Each wall is flat, endless, passes through zero and stands at right angles to its row. A trip goes straight from one point to another. List the walls that it crosses, first one first.

Walls:
(1): [-40  75]
(2): [  4 -33]
(3): [-44  -3]
Trips:
[-7  1] to [57 68] -> 3
[ 46 -33] to [34 35] -> 2, 1
[ 33 -25] to [-56  14] -> 3, 1, 2
[-44 -36] to [ 18 -38] -> 3
[ 8 -4] to [ 17 -38] -> none
[-67   6] to [39 12] -> 3, 1
[ 36 -12] to [ 50 -15] -> none

Walls:
(1): [ 22  53 -26 -21 -44  20  -2  52]
(2): [-21  11 -42 -19  27 -33  -4  38]
(3): [-38 -59 -80 -25 -15 -10 -14 -64]
(4): [ 49 -58 -24  13  23  22 -31 -25]
Trips:
[ 20  31  11  16  45 -75  54  33] to [-39 -19 -31 -25  34  46  17 -21] -> 3, 4
[ 61  24   2 -24 -35  44  22 -58] to [ 69  19 -68  -6 -16 -27  54 -19] -> 2
[ 16  34  11 -59 -32  -7   5 -17] to [-72   2  29   1   8   5 -18 -26] -> 3, 1
[ 23  38  13   3  38 -33   0 -15] to [ 11 -21 -60 -21   5  -1 -48  68] -> 1, 4, 3
[ -4  60  24 -76  -3  33 -16 -12] to [ 39  11  27 -47 -33   3  20  -3] -> none
[ 10   8   3 -23  32  61   4 -22] to [ 68  68   2  15 -46  21 -66 -42] -> 1

Walls:
(1): [ -8  26 -41 -43  -3 -30 -35  42  13   2   6 -43]
(2): [ 23 -63  -4 -17  42  14  17  -2  -5  -3  -9 -12]
(3): [-17 -16  10  32 -39  -2 -28  21 -12  24 -11  16]
(4): [ 54 -29 -30  55  18  13   2  -5  -5  51 -11  61]
(5): [-19  12  -4 -23  -4  30  -6 -35 -13  62  20 -58]
(6): [-28 -30  62  37 -34 -21  42  17  74  37  19  50]
Trips:
[ 11   8  14 -13 -13  59  -9  64   0   0  34  28] to [ -7  27  47  -3  53 -10   2  -7 -28 -18 -23 -38] -> 4, 6, 3, 2, 5, 1
[-22 -19 -39  87  63  10  26  76 -33 -35  -2  -4] to [ 18 -37  -9 -55 -26 -30   0 -11   1  27   9  46] -> 6, 1
[-41  25  26  39   8 -63 -20  46   6  53 -33  -2] to [ 66  -5   3 -37  19  -5 -43   8   2 -32  -3   6] -> 6, 2, 3
[ -1  -4 -37   4  39  54 -44 -25  22  -6 -14 -19] to [-57  22  19   9 -40 -21 -24   2 -59  22  12  14] -> 3, 2, 4, 6
[  6 -27  -6  -3   1  13 -15  13 -57  40  41  29] to [ 24  27   1  33  30  15 -43  -4 -13 -24  -8 -18] -> 2, 5, 1, 3
[ 12 -20  19  51  12  21  60 -36  71  13 -14  23] to [ 27 -20  39 -20  17  18  -7  31 -25  22 -17  36] -> 3

Walls:
(1): [  4 -52   3  -5   4   5  -4  53 -26  20  17  65  -6  -7 -12 -14 -13 -22
   4 -15   2  39  13 -17]
(2): [ 37 -24 -27 -71   8 -23  60 -41 -51   3 -25  19 -23  -6   8  34 -41 -33
  37  28  14  16 -56 -65]
(3): [-14 -16 -12  -2  45  26  -3  15  20 -41 -35  12  24  -7 -51  20   6 -10
  40   7  34  42   1 -31]
(4): [-26  11   5  -2  13  14  48  22   2 -18  39  -1  28  -2   4 -11  29  -2
 -29 -95   7 -24 -18  51]
(5): [-17 -24 -18  -2  -6 -42 -49  21  -6  -3 -43  -8  43 -19  47  -3  41 -27
  -6 -47  18  12  -2 -22]
Trips:
[  5  -1  40  73  24  60  15  38  26  18   9  25  12  43 -11  -5   0  16
  49 -25   4 -21 -37  14] to [ 32   5  49  15  23  -5 -14   3 -11 -24  33 -42  13  14  -9  45 -56  22
 -27  -9  23  29  52   2] -> 1, 4
[ 25  29  36  -4 -25 -13  18  23   2  57 -11 -32  25  58  44 -51   6   5
  12   4  25 -39 -16  -7] to [ 24  42 -32  23 -19  13 -33  26  14  33 -14  32  17  -3  12  46  27  19
 -40 -16 -22  19  -2  16] -> 1
[ 57  34 -28 -16  17   0  11 -20  -3  11  11  15  20   2  20  -5  15  -4
  -6  25  25  14 -39  37] to [-30  -7  40 -15  16   4 -60 -44  21  17  36  32  22  53 -10 -15  39  30
   3   9  33 -22  -7 -24] -> 4, 2, 3, 5

Walls:
(1): [  1   9 -24 -22  -2 -34  17  -9  -8  45 -33  20  11 -38  14  35 -72  15
  36  31  25 -25 -35  -3  31  27 -19  15 -16  61  19 -20 -10  18  14 -45
 -36  15 -15 -26  16 -34  22 -18 -21   3  27  23]
(2): [ 16  -6   9 -24 -20 -38   6 -49 -17  32 -32 -41 -17 -34   1   9 -27 -21
  -1  12 -29  32   2   8  11  28 -23   1 -20 -61  27  -6 -43  28  -7  72
  41  -9 -13  32  38  13 -27 -48  13  -9  14  -8]
(3): [ -9 -28 -15  33 -40  17  19  29   7   5   6 -46   9  42  12   5  -4   6
 -12 -27  11  -9  -9  22 -24  34  25  -7 -20  18   2  26  27 -24  37  11
  18  22  26 -23  11  42  10  15  22   0  13  24]
(4): [-34 -51  38  13 -22 -11 -45  28 -14   8  35  45 -53 -33  22  27   5 -31
  44   6 -27 -11 -30 -57  -8 -40  22 -17 -16 -13  13 -32   9  23  -6  29
   1  45 -52  15   9  18  25 -44  39   8 -15  -4]
(5): [ -1  -1  -6  50 -11   0   5 -10  61  13 -38 -15  -8   4 -26   3  -5   8
 -34  29  14  -2   6  26 -23  21 -13 -10  12  -5   7  -5  14 -24  16  16
 -14  -2   1 -70  52  36  40 -11  30  36  20  19]
(6): [ -7  15 -12   2 -27  17   3   2 -39 -40 -16 -15  23  -6 -50  15  23 -28
 -16 -11  13  34 -15  25   8  14  10 -25 -16 -32 -35   9  25  -1  -3  -9
 -13 -51 -22 -47 -43  24  16  17  15 -16  16 -49]
(7): [ 25 -22  -1 -38 -52   1  17 -61 -28   4  40  19  49 -32  -4 -12 -41   9
   9 -19   1  -7 -39 -20 -40 -29 -21  27  11  24 -10  15 -16 -10 -10 -22
  29   6   5 -18 -22  21 -20 -24  -6  54  29   3]
(8): [ -2 -34  -5  13  43  13  -6 -13 -26 -10 -37  -6 -27  -3  43  44 -21 -49
  -5 -18  29   8  31   0 -11  36  21 -14  12  19  -5  42 -32  -4  37  33
 -14   9  -4  -7 -13 -31  19 -32 -38 -18   5  22]
(9): [ -3  25 -47   9 -30  29   8  -4  18  30 -38  -2 -24 -18   7  10 -10  47
   5   6  45   2  21  -5  29  28  13  -7  10 -18 -12   0  15 -14  -1 -13
 -14  30 -12  14  -4   7   9 -29 -72 -28   0  -2]
(10): [-16 -11   4   4  31  20 -24  -9  -3  25  33  13  11  38   4  26  14 -17
  -7 -36  -7  16  33  -4  -5  -4  -4 -48  -3 -11  -9 -11 -32  18   0   9
  16 -17  -1 -15  25   3 -39 -27   6  28  16  -4]
Trips:
[ -7 -13   6 -12  19  27  10 -23  10  25 -48 -49 -16  -1   8  20 -30   6
  -4  22 -70  -8  23  22  23 -31  29  31   4  -8   6   6  29 -28 -17  20
 -17   8   5  28 -36 -13  44  22 -64 -60 -66   7] to [-32 -18   9  19   7   4 -34  21  -8 -38   5 -12 -11  -6 -59 -26  14 -49
 -19  22  14 -49  -8 -10 -22  -5  30  -7  15  38 -28   2  19  11  -5 -11
 -10 -95  -4 -36  -9 -12  13   9 -18   3  25 -10] -> 2, 6, 9, 5
[-14   5  21 -44  -4  21   5   2   7  11   7  47   5  24 -53 -32 -42  -2
 -10  38   3   2  22 -12 -38   5 -10  43  12 -37  -8 -14 -19  -5   0  21
 -43  -7  -9   3  25 -29  15  14  -9  11  51   9] to [ 21 -16 -14  -3  22  -7  11  18 -36   7  26   9  -3  19 -47  30   7  10
 -11   1 -18  25   1   7 -25   7  11  -5 -15 -50 -23  33   1  -8 -11  19
  65  35   4   5 -30  -6  24  13 -18  -3 -12 -19] -> 10, 1, 6, 5, 8, 3, 4
